Each point is reached from the start by the listed moves, each made once or not at all, plus a little noise. Is the number of moves made odd or even? Then give how often each move was made.

Moves:
(1): +0.29 -0.52 -0.25 +0.22 -0.57 +0.22
(2): +0.25 +0.16 +0.03 +0.16 +0.21 +0.12
(3): -0.13 +0.41 -0.05 +0.05 -0.04 +0.34
Start: -0.23 +0.13 +0.13 +0.18 -0.03 +0.04
Points:
+0.05 -0.39 -0.11 +0.39 -0.59 +0.25 => odd (1, 0, 0)
-0.37 +0.53 +0.08 +0.23 -0.07 +0.38 => odd (0, 0, 1)
+0.02 +0.28 +0.16 +0.35 +0.19 +0.16 => odd (0, 1, 0)

Moves:
(1): +0.10 +0.05 +0.12 +0.29 -0.04 +0.05 -0.08 -0.06 -0.06 +0.00 -0.03
(2): +0.19 +0.23 -0.37 -0.44 -0.21 -0.13 -0.16 -0.68 +0.06 -0.10 -0.21
(3): -0.02 +0.42 -0.01 -0.07 -0.07 +0.13 +0.15 -0.04 -0.36 -0.04 +0.21
(4): -0.14 +0.04 +0.04 +0.02 -0.15 -0.03 +0.26 +0.31 -0.04 -0.07 +0.08
(5): +0.31 +0.07 +0.11 -0.05 -0.02 +0.14 -0.12 +0.09 +0.23 +0.00 +0.09
(6): -0.22 +0.12 +0.10 -0.02 -0.05 +0.03 -0.10 +0.10 -0.05 +0.02 -0.05
(7): -0.25 +0.15 +0.30 +0.41 +0.23 +0.14 +0.42 +0.47 +0.12 +0.14 -0.04
(8): +0.04 -0.03 +0.01 -0.04 +0.06 +0.21 +0.09 +0.14 -0.03 +0.08 -0.13
Start: +0.20 +0.18 -0.01 +0.15 +0.06 +0.11 +0.00 +0.11 -0.09 -0.08 -0.04
Points:
+0.42 +1.10 +0.00 -0.11 -0.47 +0.30 -0.05 -0.16 -0.31 -0.28 +0.05 => even (1, 1, 1, 1, 1, 1, 0, 0)
+0.54 +0.94 -0.23 -0.38 -0.38 +0.22 +0.13 -0.23 -0.20 -0.29 +0.11 => even (0, 1, 1, 1, 1, 0, 0, 0)
+0.37 +0.86 -0.21 -0.10 -0.33 +0.35 +0.25 -0.20 -0.51 -0.23 -0.13 => odd (1, 1, 1, 1, 0, 0, 0, 1)
+0.23 +0.73 +0.13 +0.05 +0.02 +0.29 +0.05 +0.07 +0.26 -0.02 -0.25 => even (0, 1, 0, 0, 1, 1, 1, 0)
+0.57 +1.06 +0.15 +0.26 +0.00 +0.65 +0.30 +0.03 -0.13 -0.01 -0.14 => even (1, 1, 1, 0, 1, 0, 1, 1)

Moves:
(1): -0.08 +0.07 -0.04 -0.23 +0.13 +0.00 -0.11 -0.05 +0.05 +0.04 +0.17 -0.09 -0.05
(2): +0.03 -0.33 -0.02 -0.02 -0.05 -0.12 -0.14 -0.13 +0.24 +0.09 +0.14 +0.08 +0.05
(3): +0.09 -0.19 +0.09 -0.45 -0.14 +0.13 +0.17 +0.04 +0.12 -0.18 -0.05 +0.01 -0.06
(4): -0.02 +0.02 +0.04 -0.15 -0.10 +0.03 -0.03 -0.05 +0.01 -0.02 -0.08 -0.01 -0.11
(5): -0.09 -0.03 +0.28 +0.04 +0.06 -0.37 -0.13 +0.15 +0.11 -0.22 +0.12 +0.02 -0.06
(6): +0.17 -0.12 -0.12 +0.37 +0.25 +0.60 +0.24 -0.27 +0.01 -0.12 -0.07 +0.03 -0.36
(7): -0.04 +0.20 +0.08 +0.03 +0.13 +0.08 +0.05 -0.29 -0.06 -0.19 -0.10 +0.06 +0.12
(8): +0.18 -0.25 +0.02 -0.11 +0.01 -0.25 -0.04 +0.08 +0.18 +0.00 -0.19 -0.08 +0.02
(9): +0.09 +0.13 -0.05 +0.00 -0.06 +0.26 -0.08 +0.01 +0.00 -0.18 +0.00 +0.06 -0.10
(10): +0.05 +0.39 +0.19 +0.05 +0.06 +0.37 -0.10 -0.11 -0.01 +0.05 -0.07 +0.33 -0.01
(11): +0.03 -0.19 +0.15 +0.00 -0.01 +0.07 -0.03 -0.30 +0.18 +0.02 -0.08 -0.15 +0.16
(12): +0.07 -0.08 +0.01 -0.17 +0.12 -0.09 +0.14 -0.10 -0.37 -0.02 -0.02 -0.21 +0.03
Start: -0.04 +0.04 +0.29 +0.02 +0.14 +0.03 -0.13 +0.26 -0.04 -0.26 -0.05 +0.06 +0.07
Points:
+0.28 -0.44 +0.69 +0.15 +0.71 +0.07 +0.08 -0.46 +0.01 -0.81 -0.36 -0.26 -0.02 => even (0, 0, 0, 0, 1, 1, 1, 1, 0, 0, 1, 1)
+0.23 -0.13 +0.27 +0.37 +0.33 +0.93 +0.02 -0.31 +0.14 -0.53 -0.20 -0.01 -0.24 => odd (0, 0, 0, 0, 0, 1, 0, 0, 1, 0, 1, 0)
+0.37 -0.30 +0.44 -0.22 +0.39 +0.93 +0.18 -0.31 -0.03 -0.43 -0.10 +0.29 -0.31 => odd (0, 1, 1, 0, 0, 1, 0, 0, 0, 1, 0, 1)
-0.10 -0.08 +0.40 -0.23 +0.26 +0.09 -0.27 -0.09 +0.16 -0.18 +0.04 -0.19 +0.18 => even (1, 0, 0, 0, 0, 0, 0, 0, 0, 0, 1, 0)
+0.15 -0.56 +0.47 -0.49 +0.45 -0.26 -0.28 -0.52 +0.18 -0.32 -0.12 -0.33 +0.42 => even (1, 1, 0, 0, 0, 0, 1, 1, 0, 0, 1, 1)
+0.29 -0.24 +0.38 -0.71 -0.15 +0.21 -0.10 +0.34 +0.27 -0.63 -0.38 +0.04 -0.18 => even (0, 0, 1, 1, 0, 0, 0, 1, 1, 0, 0, 0)
+0.15 +0.30 +0.69 +0.16 +0.78 +0.45 -0.23 -0.23 +0.23 -0.71 -0.19 +0.35 -0.26 => even (1, 0, 0, 0, 1, 1, 1, 1, 0, 1, 0, 0)
+0.07 +0.19 +0.80 +0.09 +0.55 +0.93 -0.46 -0.77 +0.50 -0.79 -0.01 +0.39 -0.28 => odd (1, 1, 0, 1, 1, 1, 1, 0, 1, 1, 1, 0)
